Every row gives one point. The window is the flat piece filled in between its corners: a triangle in 3 columns, a solid with four corners in 4, and so on. A path goes straight from each point to the next, and from the last back to the first. After which points does the path pass through the window?

Window (3 x 3)
[[-0.29,-0.63,-0.21],
[0.47,0.35,0.20],
[0.13,0.80,0.13]]
Path:
(1): [0.19,0.75,-0.10]
(2): [0.02,0.54,-0.16]
(3): [-0.15,0.49,0.46]
(4): [0.01,0.58,0.26]
(5): [0.34,0.63,-0.37]
(6): [-0.01,0.15,-0.32]
(7): [-0.37,0.19,0.60]
(8): [-0.36,0.39,0.37]
(9): [0.10,0.54,-0.44]
(10): [-0.06,-0.05,-0.49]
(11): [-0.15,-0.11,0.33]
(12): [0.02,0.05,0.20]
(13): [0.32,0.20,-0.41]
(14): [0.79,0.71,-0.35]
(15): [0.22,0.62,0.82]
(16): [-0.02,0.62,0.60]
Through the window after points: 4, 10, 12, 16

Window (6 x 6)
[[0.33,-0.04,0.51,-0.26,0.34,0.20],
[0.87,-0.26,0.29,0.24,-0.43,-0.05],
[-0.73,0.76,-0.55,0.52,0.13,0.52],
[-0.40,0.46,0.17,0.28,-0.72,0.52],
[0.10,-0.22,-0.77,-0.64,0.69,0.05],
[-0.12,-0.80,0.16,0.77,-0.05,-0.22]]
Path:
(1): [0.05,0.35,0.20,-0.15,-0.13,-0.52]
(2): [0.16,0.17,0.37,-0.30,0.14,-0.44]
(3): [0.23,-0.23,0.27,0.01,0.29,0.70]
(4): [0.06,-0.08,-0.35,-0.07,0.22,0.78]
(5): [-0.25,0.26,-0.03,-0.05,0.24,-0.74]
(6): [0.07,-0.07,-0.49,-0.49,0.35,-0.36]
(7): [0.09,-0.45,-0.43,-0.04,0.49,0.45]
(8): [0.27,-0.14,0.34,0.42,-0.41,0.64]
(9): [0.18,0.20,0.35,0.33,-0.35,-0.28]
(10): [0.11,0.23,0.09,0.20,-0.49,-0.46]
(11): [0.35,-0.24,0.24,0.32,-0.34,0.63]
(12): [-0.56,0.23,-0.44,0.53,-0.10,1.29]
(13): [-0.18,0.35,-0.49,0.28,-0.18,-0.25]
(14): [-0.41,0.76,0.29,0.38,-0.43,0.01]
(15): [-0.15,-0.07,0.01,0.75,0.01,1.06]
(16): [0.02,-0.06,-0.16,0.24,0.05,0.52]
Through the window after points: 2, 4, 6, 10, 16

Window (9 x 9)
[[0.42,-0.36,0.17,-0.39,0.07,0.38,0.49,0.07,0.13],
[-0.04,0.22,-0.05,0.96,-0.12,-1.10,0.15,0.58,-0.10],
[-0.10,-0.93,0.54,-0.59,0.12,0.23,-0.06,0.21,-0.07],
[0.22,0.71,0.44,0.33,0.82,0.89,-0.78,-0.33,0.30],
[-0.04,-0.72,0.75,-0.21,0.02,0.44,0.12,-0.63,-0.13],
[-0.01,0.50,0.23,0.86,-0.30,0.68,-0.86,-0.19,0.05],
[1.41,0.11,0.46,-0.41,0.16,-0.16,-0.10,0.07,0.21],
[-0.20,0.80,0.43,-0.36,-0.75,-0.39,0.20,0.35,0.22],
[0.17,0.25,-1.04,-0.50,0.38,-0.81,0.04,-0.35,-0.02]]
Path:
(1): [0.14,0.44,0.68,-0.06,-0.08,0.41,0.08,0.31,-0.97]
(2): [0.39,0.13,0.67,-0.07,-0.03,0.27,-0.03,0.22,-0.20]
(3): [0.52,-0.48,0.59,0.25,0.11,-0.09,-0.26,0.08,0.88]
(4): [0.09,-0.33,0.23,-0.18,-0.02,-0.02,0.08,-0.33,0.47]
(5): [0.12,0.07,0.10,-0.27,0.44,0.16,-0.15,-0.43,-1.17]
(6): [0.25,0.53,0.04,0.03,0.28,0.01,-0.31,-0.04,-0.31]
(7): [-0.06,0.30,-0.02,0.18,0.05,-0.11,-0.45,-0.32,0.50]
(8): [0.35,0.08,0.37,-0.10,0.28,0.49,-0.51,-0.14,1.06]
(9): [0.25,0.52,0.30,0.18,0.52,0.43,-0.07,-0.13,-0.76]
(10): [0.41,0.22,0.00,0.00,0.02,-0.17,0.01,0.08,-0.33]
(11): [0.23,-0.24,0.04,0.08,-0.20,-0.39,-0.39,-0.21,1.06]
(12): [-0.30,-0.01,0.08,0.33,0.04,-0.02,-0.28,-0.08,0.35]
(13): [-0.14,0.19,0.17,0.19,0.11,0.23,0.04,0.01,-0.46]
(14): [0.46,0.00,0.24,-0.16,0.25,0.41,0.16,0.02,-0.17]
(15): [-0.09,-0.21,0.13,-0.16,-0.02,0.19,-0.05,-0.18,1.01]
(16): [0.10,0.01,0.35,0.34,-0.23,0.05,-0.37,-0.21,1.18]
Through the window after points: 4, 8, 14

Window (12 x 12)
[[0.47,-0.03,1.00,0.26,-0.18,-0.09,0.02,-0.11,-0.32,0.22,-0.78,0.15],
[0.94,0.23,-0.31,0.01,-0.44,0.19,0.67,-0.94,-0.07,0.74,-0.33,0.24],
[0.01,-0.39,0.05,0.01,-0.53,0.32,0.80,-0.27,0.48,0.15,0.07,-0.02],
[-0.78,0.43,-0.14,0.05,0.62,-0.14,-0.44,0.69,0.32,1.17,0.64,0.36],
[0.62,0.36,0.02,0.20,-0.10,-0.52,0.88,-0.94,-0.60,-0.48,0.35,-0.38],
[0.06,-0.15,-0.14,0.53,-0.57,-0.33,0.08,0.57,-0.34,0.11,0.01,-0.31],
[0.47,0.52,-0.29,0.31,-0.12,0.48,-0.27,-0.38,0.11,-0.29,-0.57,0.71],
[0.60,-0.30,-0.14,-0.15,0.07,0.51,0.22,0.53,-0.02,-0.06,-0.16,0.16],
[0.29,0.88,-0.25,-0.04,0.36,-0.51,-0.40,0.69,0.93,0.11,0.15,0.40],
[0.14,0.41,0.11,0.82,0.16,0.59,0.26,1.34,0.66,0.40,0.33,-0.10],
[0.37,0.15,-0.45,0.36,0.27,-0.28,0.46,-0.18,-0.10,-0.28,-0.98,0.40],
[0.71,-0.81,0.20,1.59,0.30,0.03,-0.21,0.88,0.30,-0.03,0.46,-0.25]]
Path:
(1): [0.31,-0.04,0.00,0.50,-0.14,0.01,0.24,0.37,0.04,0.18,-0.10,0.47]
(2): [0.46,-0.08,0.30,0.56,-0.46,-0.14,0.76,0.17,-0.33,-0.11,0.32,0.97]
(3): [0.31,0.09,-0.13,0.37,-0.13,-0.25,0.21,-0.02,-0.19,-0.02,0.00,-0.46]
(4): [0.01,0.25,-0.59,0.20,0.33,0.33,-0.44,0.27,0.22,0.43,-0.29,-0.71]
(5): [-0.21,0.28,0.26,0.25,0.15,-0.18,0.16,0.45,0.21,0.57,0.49,0.99]
(6): [0.42,-0.05,0.35,0.51,-0.23,-0.40,0.50,0.25,-0.04,0.13,0.45,0.82]
(7): [0.25,0.32,-0.13,0.12,-0.01,0.38,-0.04,-0.14,0.21,0.06,-0.04,-0.86]
(8): [0.01,0.20,-0.07,-0.17,0.18,0.24,0.07,0.00,0.62,0.38,-0.38,-0.85]
(9): [0.03,-0.06,-0.06,0.38,-0.10,-0.07,0.27,0.46,-0.02,0.33,0.58,1.03]
(10): [0.69,0.35,0.00,0.10,-0.41,-0.22,0.78,0.30,-0.21,-0.03,0.11,1.00]
(11): [0.29,0.23,0.07,-0.01,-0.01,0.02,0.17,-0.36,0.03,0.18,-0.43,-0.08]
(12): [0.41,0.15,-0.12,0.06,0.18,0.14,0.03,-0.05,0.29,0.11,-0.40,-0.05]
(13): [0.46,0.28,0.15,0.15,-0.07,0.04,0.24,0.11,0.22,0.20,-0.01,0.63]
(14): [0.45,-0.04,0.04,0.48,-0.43,-0.33,0.50,0.30,-0.26,-0.10,0.28,0.91]
(15): [0.39,0.04,-0.18,0.32,-0.21,0.02,0.14,0.00,0.01,0.37,-0.23,-0.30]
(16): [0.32,0.03,0.09,0.12,-0.08,0.24,-0.28,-0.10,0.25,0.27,-0.47,-0.76]
Through the window after points: 2, 4, 8, 14

Window (14 x 14)
[[-1.09,0.28,-0.25,-0.54,-0.75,-0.55,0.64,-0.27,0.34,0.38,0.24,-0.01,-0.29,0.10],
[0.13,-0.61,-0.43,-0.33,-0.40,0.52,0.32,0.29,0.57,0.76,-0.07,0.31,-0.27,0.34],
[-0.20,-0.83,-0.34,0.14,0.05,0.04,0.10,0.60,-0.43,-0.93,-0.14,-0.20,0.22,0.16],
[-0.34,-0.11,-0.73,0.58,-0.51,0.61,-0.04,0.41,0.20,-0.96,0.17,0.02,-0.21,-0.09],
[-0.28,-0.32,0.11,0.08,0.70,0.04,0.72,-0.75,-0.88,0.08,-0.96,-0.94,-0.42,0.35],
[0.49,0.44,-0.37,-0.81,0.39,0.11,0.29,0.15,0.86,0.25,0.06,-0.43,-0.99,0.44],
[0.26,0.30,-0.22,-0.71,-0.37,0.37,-0.22,0.80,-0.38,0.02,-0.61,0.22,0.14,-0.01],
[0.13,-0.17,-0.20,-0.05,-0.24,-0.03,-0.59,-0.49,-0.04,0.83,-0.83,-0.44,0.88,0.17],
[0.55,-0.07,0.23,0.03,-0.10,-0.46,0.11,-0.42,0.58,0.74,0.40,-0.10,-0.96,0.23],
[0.51,0.30,-0.99,-0.52,-0.01,-0.37,-0.73,-0.73,0.27,0.21,-0.33,0.58,0.82,-0.76],
[-0.02,0.46,0.21,-0.55,0.65,0.04,0.31,0.18,0.10,0.02,0.45,0.07,0.16,-0.52],
[-0.05,-0.05,0.16,-0.45,-0.81,-0.24,0.26,0.79,0.85,0.42,-0.96,0.73,0.51,0.16],
[0.44,-0.14,0.43,0.31,-0.19,-0.22,0.99,-0.25,-0.20,0.02,0.36,-0.39,0.43,0.34],
[0.50,-0.35,0.54,-0.69,-0.91,0.52,-0.29,-0.48,0.26,0.23,-0.06,-0.31,-0.10,-0.05]]
Path:
(1): [0.55,-0.62,0.05,0.06,-0.20,-0.19,0.37,0.51,0.32,0.43,-0.73,-0.48,-0.04,-1.00]
(2): [0.20,0.02,-0.59,0.07,-0.36,-0.47,0.57,0.18,0.15,0.65,-0.67,-0.71,0.12,-0.62]
(3): [0.00,-0.09,0.17,-0.32,0.00,0.10,-0.37,-0.30,-0.07,-0.31,-0.13,0.30,0.31,0.40]
(4): [0.02,-0.02,-0.12,-0.10,-0.01,-0.04,0.06,-0.40,0.03,0.15,0.12,-0.22,-0.04,0.43]
(5): [0.30,0.06,-0.29,-0.34,-0.16,-0.05,0.49,-0.05,0.01,0.35,-0.15,-0.65,-0.14,-0.78]
(6): [0.03,-0.27,-0.56,-0.07,-0.39,-0.16,0.58,0.34,0.06,0.24,-0.24,-0.76,-0.31,-0.79]
(7): [0.07,0.05,0.30,-0.41,0.14,0.19,0.18,-0.18,0.16,-0.16,0.11,0.35,-0.25,0.71]
(8): [-0.23,-0.17,-0.14,0.07,0.25,0.15,-0.11,-0.69,0.04,-0.12,0.24,0.11,-0.18,1.00]
(9): [0.49,-0.16,-0.27,-0.25,-0.26,0.00,0.39,0.33,0.03,0.22,-0.09,-0.46,-0.09,-0.78]
(10): [0.18,-0.09,-0.32,-0.20,-0.35,-0.04,0.20,0.00,0.34,0.41,-0.18,-0.09,0.00,-0.36]
(11): [-0.19,0.62,0.13,-0.31,0.04,0.59,-0.32,-0.17,0.11,-0.25,-0.03,0.27,0.15,0.79]
(12): [-0.11,0.11,-0.05,-0.31,0.08,0.18,0.12,-0.05,0.14,0.14,0.02,0.09,0.11,0.22]
(13): [0.33,-0.35,-0.36,-0.17,-0.17,-0.25,0.09,0.30,0.10,0.09,-0.27,-0.46,0.07,-0.82]
(14): [0.28,-0.03,-0.04,-0.36,-0.20,0.14,0.24,0.35,0.34,0.04,0.05,-0.34,-0.43,-1.03]
(15): [-0.01,-0.02,-0.04,-0.28,-0.12,0.00,0.14,-0.22,0.18,0.13,0.01,0.35,0.17,0.76]
(16): [-0.40,0.34,-0.09,-0.62,-0.48,0.02,0.05,0.10,0.44,-0.02,-0.27,0.75,0.27,1.10]
Through the window after points: 12, 16

Window (14 x 14)
[[-0.23,-0.22,-0.53,-0.32,0.85,0.81,0.11,-0.85,-0.36,0.73,0.74,-0.81,-0.11,-0.33],
[-0.06,0.48,-0.41,-0.64,0.66,-0.20,0.12,-0.68,-0.03,0.13,0.43,0.33,0.12,-0.20],
[0.81,-0.16,-0.36,-0.02,-0.10,0.18,0.28,0.62,-0.08,0.61,-0.24,-0.19,0.25,0.26],
[-0.89,-0.15,-0.64,-0.42,0.21,0.67,-0.17,-0.27,-0.59,0.21,0.41,0.08,0.02,0.53],
[0.44,-0.52,-0.42,0.36,-0.55,-0.37,-0.26,0.06,0.58,0.06,-0.29,-0.28,0.44,-0.40],
[0.02,-0.02,-0.19,0.69,0.21,-0.09,-0.14,0.79,0.39,-0.35,-0.71,-0.36,0.09,-0.28],
[0.22,-0.04,0.56,-0.32,0.13,0.64,-0.26,0.09,0.05,0.09,-0.93,-0.03,0.68,-0.14],
[0.30,0.10,-0.20,0.07,0.12,-0.36,-0.52,-0.34,-0.15,0.53,-0.46,-0.36,-0.30,-0.09],
[-0.19,-0.29,0.37,0.25,-0.29,-0.35,0.04,0.64,-0.16,0.33,0.37,-0.29,0.21,0.00],
[0.61,-0.84,0.06,0.10,0.10,-0.58,0.12,0.08,-0.04,-0.34,-0.21,-0.01,-0.16,-0.02],
[0.62,-0.12,-0.39,0.20,0.19,-0.10,-0.42,0.24,-0.61,0.04,-0.64,-0.55,0.77,-0.69],
[-0.71,-0.11,-0.68,0.37,0.21,1.08,-0.12,-0.34,-0.73,0.67,1.19,0.37,-0.72,-0.54],
[0.70,0.50,-0.13,-0.08,-0.34,-0.04,0.40,-0.51,-0.32,-0.23,-0.62,-0.61,0.30,-0.10],
[-0.81,0.01,-0.74,0.50,0.79,-0.17,0.46,-1.32,-0.39,0.61,-0.01,0.37,-0.01,-0.46]]
Path:
(1): [-0.13,-0.15,-0.38,-0.35,-0.02,-0.17,-0.11,-0.34,-0.25,0.41,-0.35,-0.16,-0.27,-0.51]
(2): [-0.16,-0.08,-0.39,-0.79,-0.11,0.07,0.39,0.37,-0.52,0.35,-0.35,-0.42,-0.03,-0.53]
(3): [0.40,-0.15,-0.27,0.50,0.34,0.25,-0.29,-0.26,0.04,0.26,0.16,0.13,0.31,0.49]
(4): [0.61,0.05,0.17,0.43,0.00,0.02,-0.32,-0.14,-0.24,0.30,0.32,0.03,0.61,0.69]
(5): [-0.52,0.09,-0.77,-0.19,0.20,0.22,0.08,-0.04,-0.16,0.38,-0.45,-0.49,-0.34,-1.07]
(6): [-0.10,-0.43,-0.14,-0.52,-0.25,-0.30,0.22,0.04,-0.27,0.08,-0.70,-0.20,0.12,-0.60]
(7): [0.43,-0.02,-0.17,0.37,0.39,-0.10,-0.14,-0.07,0.11,0.08,-0.35,-0.29,0.42,0.15]
(8): [0.23,0.21,-0.22,0.12,0.42,-0.07,-0.22,-0.27,-0.09,0.22,0.09,-0.10,0.14,0.18]
Through the window after points: 2, 8
